Each row is a point. Each copy is the shape, with its points in the same order, turned, moved and blurred by noise. Say if it was mirrored as well.
In the rows, 128 means zero.

Shape (9 x 3):
[[106  54 146]
 [166 115 219]
 [ 86 108 105]
 [125 191  65]
 [151 153 127]
 [ 85 131 153]
 [173 100 192]
 [134 168  93]
 [ 74  65 171]]
Copy 1, 9 rows:
[[ 85  80 168]
 [159 132 237]
 [ 75 137 123]
 [126 211  83]
 [145 170 144]
 [ 78 161 174]
 [162 113 209]
 [131 186 109]
 [ 58 100 193]]
Copy 1 is: only turned
Copy 2:
[[120  61 104]
 [136  87 211]
 [106 132  77]
 [163 223  89]
 [163 152 147]
 [ 86 136 129]
 [158  75 177]
 [160 184 109]
 [ 82  59 115]]
Copy 2 is: only turned
Copy 3 (9 x 3):
[[115  72 156]
 [206 130 189]
 [ 87 123 113]
 [119 191  48]
 [162 157 104]
 [108 152 157]
 [199 110 166]
 [133 170  74]
 [ 98  92 187]]
Copy 3 is: only turned

Shape (10 x 6):
[[188 139 151 157  50  55]
 [182 128 116  48 147 116]
 [124 109  60 129  94  94]
 [132 129 176 147 165 171]
 [150  73  87  99 133 115]
 [153 147 101 168  67  88]
 [143 103 179  85 147 164]
 [124  68 153 120 138 158]
 [149 176 188 118 102  45]
 [148 103 143 166 153 119]]
Copy 1:
[[199 134 137 130  53  65]
 [177 133 123  37 172 112]
 [130  95  63 117 117  92]
 [140 147 173 149 173 170]
 [152  76 102  92 166 106]
 [166 136  88 148  75  96]
 [145 118 183  84 167 165]
 [131  81 161 122 164 156]
 [152 189 177 105  89  58]
 [159 119 145 163 164 113]]
Copy 1 is: only turned
Copy 2 (10 x 6):
[[136  64   7 127  92  97]
 [175 136 131  61  86  98]
 [ 91 117 112 149  57  71]
 [144 119 142 142 176 156]
 [148  99 149 125  69  82]
 [103 107  47 160  83 100]
 [154  98 156  89 136 155]
 [137  75 171 136 122 137]
 [116  90  35  70 157  87]
 [152  96 118 161 146 106]]
Copy 2 is: mirrored
Copy 3, 10 rows:
[[225 194 170 140  65  95]
 [172 138 105  48 158 114]
 [147 139  72 125  89  80]
 [124 131 160 116 136 215]
 [165 101  80 109 125 109]
 [168 192 112 146  58 112]
 [151 102 151  63 132 180]
 [144  79 137 118 117 163]
 [161 194 208  99 114  88]
 [148 121 137 147 126 153]]
Copy 3 is: only turned

Shape (13 x 9):
[[129 134 176 118 167 156 147 111 103]
 [140 152 107 155 111 109  93 111 151]
 [ 84 114 125 141 124 113 145 131 150]
 [152 122 152 105 151  92 142 128 114]
 [168 182  65 186  70 126 140 204 145]
 [162 162 146 118 153 198 156  63  69]
 [136 139 147  61 126 144 158  71 122]
 [118 156 151  73 142 161  98 108  88]
 [131  99 166 153  92 118 148 156 159]
 [118 143 148  85 161 168 173 100  80]
 [131  96 101 154 136 101 148 152 150]
 [177 122  71 154 101 167 113 176 153]
 [125  69 112 172  74  88 145 164 110]]
Copy 1:
[[141 145 155 114 139 186 132 121  93]
 [124 145  92 144 122 107 107 110 179]
 [ 84 150  89 103 141 121 132 141 129]
 [138 115 163 115 145 125 147 128 124]
 [152 155  50 192  77  85 151 192 161]
 [153 128 150 139  98 221 156  70 113]
 [100 105 168  94 101 178 162  95 141]
 [ 98 109 173 156 113 192 109 117 132]
 [133 146  94  70 112  96 109 153 126]
 [119 130 161 129 126 204 167 118 102]
 [119 118  81 120 155  95 141 141 125]
 [161 100  50 157 119 144 124 171 166]
 [113 103  65 125 123  62 134 139  85]]
Copy 1 is: mirrored
Copy 2 (13 x 9):
[[146 142 176 101 158 155 145 122 103]
 [144 146 124 131  84 127  73  92 150]
 [ 79 134 115 127 128 117 115 109 136]
 [161 138 143  87 147  94 131 120 139]
 [133 133  69 110   7  98 106 172 108]
 [190 165 157 100 151 204 158  95  69]
 [159 199 111 102 185 151 146 102 129]
 [157 177 159  77 174 162  89 135  97]
 [114 143 137 170 115  85 137 141 136]
 [140 156 141  77 177 163 155 119  87]
 [106  98 112 127 110  99 131 118 141]
 [159 100  74 142  70 144  85 165 130]
 [117 107 101 151 112  51 108 119  97]]
Copy 2 is: mirrored
Copy 3:
[[124 141 162 112 172 162 159 128 115]
 [108 165 105 164 116 102  98 120 125]
 [ 99 107 113 149 141 110 148 158 149]
 [158 144 139 113 144 102 144 150 100]
 [129 198  38 183  76 156  93 206 127]
 [121 173 135 105 157 207 165  69  83]
 [121 129 132  67 124 127 163  85 110]
 [ 89 162 138  69 174 140 118 112  99]
 [126 112 152 154  91 136 132 186 143]
 [113 142 127  72 175 166 184 112 101]
 [143 106  92 173 138 114 122 167 135]
 [137 144  62 147 109 178  58 166 133]
 [112  87 106 182 104 126 123 203  83]]
Copy 3 is: only turned
Copy 4 (13 x 9):
[[133 122 106 109 184 116 154 121  73]
 [142 141 125 148  89 123 128  90 136]
 [ 83 125 131 145 126 129 170 128 129]
 [138 132 171 113 157  92 150 121  94]
 [177 214 144 170  66 176 154 167 152]
 [170 152  84  81 168 148 174  76  36]
 [126 133 124  49 148 106 183  87  97]
 [112 160 100  69 152 116 113  96  70]
 [130  98 133 138 108 118 171 179 124]
 [116 155 112  76 187 131 180 102  60]
 [119 125 175 160 125 149 162 129 132]
 [167 151 149 126  89 208 127 142 137]
 [104 120 184 167  68 141 171 165  86]]
Copy 4 is: mirrored

Shape (16 x 11):
[[143 101  88 117 117  77 115 107 106 145  72]
 [157  70 119 112 114 103 169 113 107  95 129]
 [122 101 155 123 113 151 153 102 106 148 123]
 [174 125 156  92 113 142 135  93 175 115 150]
 [122 112  82 183 134  71 146 107 150  60 135]
 [136 108 156 117 198 120 133 119 163 125  96]
 [129  40 152 123 114 158 118 101 106 144 144]
 [120 127  88 112 111 141 193  91 121 105 149]
 [149 127 136 106 123 160 119 107 113  97  95]
 [115 112 105 156 122  81 158  91 126 152 108]
 [135 110  46 103 161 135 120 249 168 134 147]
 [154 128 156 104 146 150 133 114  97 146 148]
 [126 122 151 151 128 146 125 230 129 145  39]
 [120  96 159  95 158 153 128  89 155 130 151]
 [121 123 141  99 122 130 120 213 139  97 149]
 [145  84 123 185 122 124 162  88 105 148 134]]
Copy 1:
[[141  91  79 134 109  77 104 133  80 121  89]
 [157  82 119 106 112  91 181 125  81  95 136]
 [131 110 138 113 116 150 146 131  91 157 115]
 [180 110 140  93 100 134 119  85 141 130 168]
 [136 133  85 186 141  81 175 109 142  61 137]
 [152 103 148 111 185 110  98  84 133 101 103]
 [122  43 133 123 121 141 138 131  81 156 150]
 [128 153  87  96 114 123 187 106  96 108 140]
 [146  99 122 104 112 154 112 127 101  86 112]
 [142 132  95 161 125  87 160 107  99 144  91]
 [178 119  56  81 220  90 106 225 147  89 158]
 [158 119 156  99 139 142 113 127  69 135 137]
 [179  86 129 118 155 139  97 224 136 108  44]
 [123  90 152  93 155 138 113  84 118 129 156]
 [149 108 150  93 153 105 124 206 141  89 163]
 [150 102  98 169 127 139 179 114  65 140 118]]
Copy 1 is: only turned
Copy 2 (16 x 11):
[[100 117 110 101 139  86  70  98 110 126  82]
 [115 135 102 110 146 126  83  64 189 119 128]
 [ 99 117 146 126 112 166 128  76 153 130 116]
 [137 125 149  77  68 117 130 102 182 119 142]
 [104 134  99 149 162  54 115  87 177  54 142]
 [110 101 184  87 165 113 135 127 171 121 117]
 [ 96  77 137 139 105 179  82  88 175 130 145]
 [ 88 138  76 108 117 128 157  67 152  99 147]
 [130 122 144  96 116 154 110  98 138  80 105]
 [ 77 116 117 142 132  83 121  74 128 125 107]
 [ 74 187 100 124 170 128  90 229 170 132 153]
 [141 136 146 113 116 164 126  96 142 141 153]
 [ 77 189 185 152 162 161 100 160 148 116  33]
 [105  88 166  93 107 148 146 111 165 119 162]
 [ 88 209 159 115 138 149  86 141 172 101 152]
 [121  96 116 177 132 125 119  60 163 127 124]]
Copy 2 is: mirrored
Copy 3, 16 rows:
[[168 116  93 123 143 127 115  81  63 120  77]
 [153  80  95 119 109 103 146 111 105  80 141]
 [122  91 142 123 106 137 144  99 128 147 123]
 [161 104 136  96 128 124 100  92 181 103 157]
 [128 117  90 178 165 125 117 119  94  46 160]
 [135 101 171 115 200 117 128 119 145 110  98]
 [124  28 128 111  98 151 121 104 119 146 132]
 [107 135  74 112 120 134 167  98 136 110 163]
 [111 108 133  89 106 143 102 107 140  98  90]
 [140 129 108 187 145 116 138  87  94 128 120]
 [182 122  79 101 190 198 123 240 116 126 115]
 [112 100 127  86 120 108 103 122 140 150 127]
 [152 114 172 146 113 154 134 208 106 130  36]
 [122  84 159  99 163 146 127  93 162 135 152]
 [160 121 140  95 123 166 123 205 104 107 151]
 [112  83  98 185 121  94 126 106 119 141 129]]
Copy 3 is: mirrored

Shape, 17 rows:
[[101 196 158 202  95 127 100  93  96 120 178 181]
 [180 165 119 127 106  82 182 108 128 117 158 137]
 [ 77 155 152 156 170 191 120  86  98 134  29 212]
 [ 39  85  94 125  97 167 167  45 174 134 102 189]
 [129 126 129  71 162 146 119  82 147 178 107 129]
 [171 121 104 140  70 147 126 113 142 143 126  27]
 [100 154 182 127 123 149 104 123 151 176 100 177]
 [ 38 179  97  95 160 153 136  94 143 132 125 146]
 [111 125 115 116 153 202  82  47 138 154  95 192]
 [ 40 111 202  55 126 152 148 122 111  99  64 157]
 [ 86 103 144 103 133 190 125 120 162 139  22 219]
 [152 128 118 116  76 121  69 140 119  59 165 152]
 [206  64 139 136 168 148 131 105 111 167 144  44]
 [172  96 159 184 136 135 125 172 184  75 129  93]
 [120 149 139 151 153 182 114 149  82 156  68 130]
 [174 119 127 166 104  62  68 102 141  88 117  56]
 [141 130 107 187 109  61  86 160  96 141 175 175]]
Copy 1, 17 rows:
[[ 88 194 208 203 121 149  86 113  57 124 154 150]
 [134 169  93 162 112 146  86 118  93 159 113 217]
 [120 153 232 180 177 141 196 112  94 151  31 110]
 [130  83 211 130  86 146 160  20 124 193  88 137]
 [132 158 147  80 154 178 121 108 145 168  68 133]
 [182 148  57 123  86 171  86  97 104  98 112  93]
 [100 180 208 140 128 137 117 125 157 129  65 120]
 [ 90 190 163 119 146 143 179  50 124 179 112 136]
 [141 135 228 112 186 187 132  68 112 142  66 118]
 [ 51 135 181  83  89 103 201 120 113 134  37 137]
 [131 111 225 134 147  92 177  89 151 134  19 127]
 [111 135 142 108 147  88  73  96  64  71 147 169]
 [194 122  70 101 133 212 106 190 125 134 120 110]
 [139  96  87 174 125 124 123 143 159  63 145 136]
 [161 185 161 149 148 126 170 154  98 125  74  95]
 [107 115  51 157 145 139  45 124  87 112 121 100]
 [136 158 157 171 142  80  42 151  87 162 179 143]]
Copy 1 is: mirrored
Copy 2:
[[ 47 172  92 186 100 157  51 138  88 113 146 123]
 [158 170 147 168 102 148 134  97 120 117 192 118]
 [ 79 139   8  56  88 168  83  77 111 112  75 158]
 [  7 112  94 108  85 134 176  52 160 131 125 188]
 [108 142 102  71 157 154 111  65 181 171 147 138]
 [123 140 181 182 135 161 146  68 176 179 104  45]
 [ 81 188  98  86 100 137  64 111 170 152 104 148]
 [ 46 110  66  79 106 164 113 108 179 112 181 108]
 [ 60 152  53  99 158 170  97  45 161 143 105 170]
 [ 80  89 151  22  78 149  76 102 148  96  91 164]
 [ 91 142  62  52  88 133 108  54 185 106  43 194]
 [107 125 157 200 150 117  64  90 161  62 120 124]
 [181 116 160 146 189 149 139  81 120 230 113 104]
 [172  95 130 212  90 118  85 126 177 176  81 130]
 [127 147  72  97 129 154  88 123 125 140  62  92]
 [147 107 157 206 121 104  57  45 143 167 137  59]
 [104 176 110 196 140  46  85 139 106 110 150 106]]
Copy 2 is: mirrored
Copy 3 (17 x 12):
[[ 56 201 152 170  85 166  97 119 130 114 135 149]
 [ 92  90 124 132  79 152 175 132 115 133  54 131]
 [ 96 169 222 187 208 113 143  41 132 148 153 152]
 [ 53  88 114 162 159  73 123  30 149 161 192  97]
 [121 124 157  93 180 151 140  81  75 206 121  98]
 [181 146  43 155 109 148 131  91  97 161  65  38]
 [130 159 194 135 131 150 132  90 130 197 163 132]
 [ 46 152 111 106 188 129 166  69 154 167 154 115]
 [ 93 121 156 138 209 151  77  47 106 168 140 133]
 [145 167 196  78 147  47 196  49 131 159 186  99]
 [157 105 189 149 199  87 133  39 161 183 173 142]
 [141 147 124  99 108 110  86 132 146  99  92 135]
 [167  97 122 146 150 170 135 156  33 133  79  15]
 [183 104 155 144 128 147 128 155 180 109  97  46]
 [164 179 161 172 196 143 175 110  96 151 141 122]
 [138 159 130 137 106 112  85 145 129 152  11  58]
 [ 92 140 124 158 108 118  92 222 123 156 108 158]]
Copy 3 is: mirrored

Shape:
[[195  93 157  87  55 131  80 135 162 168 114 186]
 [100  81 173 120  57 172 150 145  64 118 143  79]
 [ 76 165 144  79 142 173 119 203 147  90 110 165]
 [188 174 167 116 113 128 170 126 132  86  73 108]
 [115  75  63 157  57 170  80 229 132  83  72  50]
 [ 83  77 180 196 120 166 175 124  87 171  61  73]
 [189 138 128 185 177 121 128 106  65 159 114 147]
 [163 169  68 171 121 151 179 170  94 146 153 133]
 [162 131 177  96 143 110 132 159 166 178 125 144]
 [ 83 163 154 127 117 164  81 211 156 150  94 118]
 [ 92  89  77  74 171 191 184 122 153 163  61  78]
 [174  48 188 101  75  73  87 199 130 180 146 179]
 [169  67 162 166 119 124 117 147 124 208 182 113]
 [143  77  70 189  55  80 114 144 164  90 159  58]
 [ 75  63 157 140 120 152 140 200  55 156 171 138]
 [ 95  48 105 168 151 170 114 178 143  89 167 129]
 [110  87  79 187 158 178 189 138 168 102  87 172]
 [ 76 180  69 156 138 133  72 163  57 122  55 131]]
Copy 1, 18 rows:
[[135  85 110 127  62 166  88 180  86 212 183 226]
 [103  17 151 172  92 179 192 150  89 169 129 102]
 [132 129 155  92 180 161 116 213  46 169 136 100]
 [138 101 156  91  59 132 144 224 137 117 102 148]
 [ 99  43 128 215 140 137  64 211 158 228  98  60]
 [100  55 206 194 123 108 195 119 128 157  66 158]
 [ 98 158 122 168  58  79 143 127 102  94 137 161]
 [ 92 144  68 129 105  84 178 168 141 156 153  96]
 [125  91 138  72 107 115 101 142  89 146 152 185]
 [115 100 152 112 152 112  91 168  55 218  94 112]
 [ 35 119 188 108 189 178 135 144 178 154 104 151]
 [154  14  75 143 103 127  74 140  55 169 193 214]
 [110  52 122 144  73  94 123  75 108 170 190 161]
 [174  52  84 178  77 153  85 121 203 187 130  78]
 [ 98  42 113 182 160 128 174 116  42 151 166 109]
 [144  94 157 197 164 140 108 125 120 167 197  80]
 [150 165 165 180 184 125 163 170 182 160 157 145]
 [ 82 168 100 193 134 132 102 175  68 146  42 101]]
Copy 1 is: mirrored
Copy 2, 18 rows:
[[ 73  66 142  95  85 109  69 136  70  38 125 161]
 [ 92  35 114 136 106 110 161  73 125 181 131 193]
 [ 66 157 158  83 114  83 183 137 188  97 144 175]
 [ 72 121 128 182  73 167 164 123 144  82  76 129]
 [154  79  20  88  44  73 213 163 116 132 161 172]
 [110  20  82 206 152 126 138 154 185 169 149 155]
 [141 155 115 208 150 158  73 139 111 119 135 150]
 [ 74 179  47 149 123 163 120 102 115 136 169 162]
 [ 58 103 173 140 123 135 117 152 110  79 166 111]
 [ 65 121 132 119  79  55 152 178 170 124 177 148]
 [107  75 100  65 156 201 166 191 195 152 136 116]
 [ 76  51 167 129 134  75 117 130  17  50 180 170]
 [109  63 125 158 132 123  77 106  71 124 215 122]
 [141  84  16 122  90  84 163  78  64 116 145  75]
 [100  82 128 134 181  81 149  95 115 165 206 210]
 [168 106  93  91 146  88 163  83 153 104 206 148]
 [129 118  41 118 176 147 145 121 208  58 155 143]
 [128 185  76 136 129  60 140 201 153 165  95 185]]
Copy 2 is: mirrored
Copy 3 (18 x 12):
[[ 71 167 202 125 137 131 131 124 121 104  80 238]
 [ 58 122 152 176  73 229 151  99 149  91 158 118]
 [ 97 147 123 108 193 231 166 136  50 160 126 133]
 [127 113 110 128 141 167 243 142 141  71  89 170]
 [ 63  97 131  61  15 246 136 168  85 144  95 127]
 [107  93 137 131  80 203 179  10 135  95  96  75]
 [159 141  62 112 114  94 151  74 148 102 117 149]
 [ 96 100  52  59 120 166 150 100 181 162 157 166]
 [131 154 165 140 167 139 174 101 142 172  77 171]
 [104 161 135  95 160 240 122 131  95 166  56 127]
 [172 105 202  49 111 196 211  66  98 143 171 123]
 [ 39 183 178 194 103 115 128 116 123 170  70 185]
 [118 126 158 160  89 129  98  74 185 167 101 162]
 [ 73  59 155  94  41 125 133 200 171 139  94 107]
 [ 54 154 107 172  97 189 110  59 119 173 160  98]
 [103  66 125 133  99 167  91 122  77 186 149 111]
 [101  31 115  55 139 139 158  78  71 140 150 138]
 [101 197  55  35 111 193 147 125  88 110 114  78]]
Copy 3 is: only turned
